Each row is a point. The points of each table are mixes of a few directions, plus a little noise. How many directions does each table use, and how many do they share? Where both have some left over, give the other angles between the two spaces (their principal angles), to ten degrees, smallest first.

First, 5 rows:
[[-59 -51 -21]
 [ 41  36  14]
 [  9   8   3]
 [-48 -41 -17]
 [ 57  49  20]]
Second, 4 rows:
[[ 23  10 -93]
 [-19  -6  53]
 [ 22  -5  49]
 [-26   0 -10]]
Directions: first 1, second 2, shared 0; angles 40

First:
[[-40 -50  47 -75  15 -74]
 [ 23  29 -27  43  -9  43]
 [ -9 -11  10 -16   3 -16]
 [  4   4  -4   7  -1   7]
 [ -2  -2   2  -4   1  -4]
 [ 38  47 -44  71 -15  70]
 [-14 -17  16 -26   5 -26]]
Second:
[[  -2   39  -11   14  -19   22]
 [ -18   37    9  -20   -7  -40]
 [ -27 -121   34   -5   41  -29]
 [   1   19   -4  -25  -30   51]
 [   2   -7   -6    6  -10   44]
 [   4   32   -8   36   24  -68]
 [  41    3  -14   -7    2   18]]
Directions: first 1, second 4, shared 1

First (7 x 9):
[[  14   65   14   18  -23    2   36  -93   14]
 [ -14    9   48  -12   -1  -34   -2  -34  -15]
 [ -20  -19   64  -16    3  -34  -25   13  -19]
 [ -16  -65 -121  -28   44   22   25   31   -9]
 [  10    1    4   15  -11   20  -12   38   15]
 [  27    7  -59   10   19    6  -16   10   -5]
 [  -2    3   47   13  -29   19   -4   31   21]]
Second, 7 rows:
[[ 34   9 -21 -17 -17  91  77   1  28]
 [  2 -55 -48 -15  37  -3 -40  82 -20]
 [-58 -31  25 -28   4 -33  29 -45 -10]
 [-29   1  12  26  -8 -38 -30  -4   5]
 [-17   5  31 -12   8 -46 -10 -41 -21]
 [ 37  54  19  30 -11 -14 -34 -16   0]
 [ 31  17 -19  16 -12  43   9  23  19]]
Directions: first 4, second 4, shared 3; angles 70

First, 9 rows:
[[  10  -49  -25    8  -33  -37    5  -29  -27   -9  -60   18]
 [   7  -36  -17    6  -23  -25    4  -22  -18   -5  -43   13]
 [  22 -102  -48   17  -67  -75   10  -62  -53  -18 -121   32]
 [   0    2    2   -1    1    2   -1    2    2    0    2   -1]
 [  -7   30   14   -6   22   23   -4   20   17    6   37  -10]
 [   2   -9   -6    3   -7   -7    1   -6   -5   -1  -13    3]
 [  -7   35   18   -5   23   26   -3   23   20    7   43  -12]
 [ -18   81   38  -14   52   59   -9   49   43   14   96  -26]
 [ -11   49   23   -7   30   38   -5   30   25    8   58  -15]]
Second, 10 rows:
[[ 63  13 -32 -24 -39  29  42  13 -57  40 -31   4]
 [ 49   2   3   4  11  31 101   5 -55  23  53 -19]
 [  4  10 -34 -29 -49  -8 -75   7   9  12 -90  27]
 [-32  -4   8   5   6 -17 -43  -5  32 -17 -10   6]
 [-59 -13  33  25  39 -27 -35 -13  53 -38  34  -5]
 [-58 -14  36  27  43 -25 -25 -12  50 -38  44  -8]
 [-17 -12  36  29  50   0  55  -8   5 -18  82 -23]
 [  6   0   0   0   0   3  11   0  -6   3   4  -2]
 [ 39  15 -45 -36 -61  11 -35  12 -27  33 -87  23]
 [  5   1  -2  -1  -2   2   5   0  -4   3   0   0]]
Directions: first 1, second 2, shared 0; angles 60
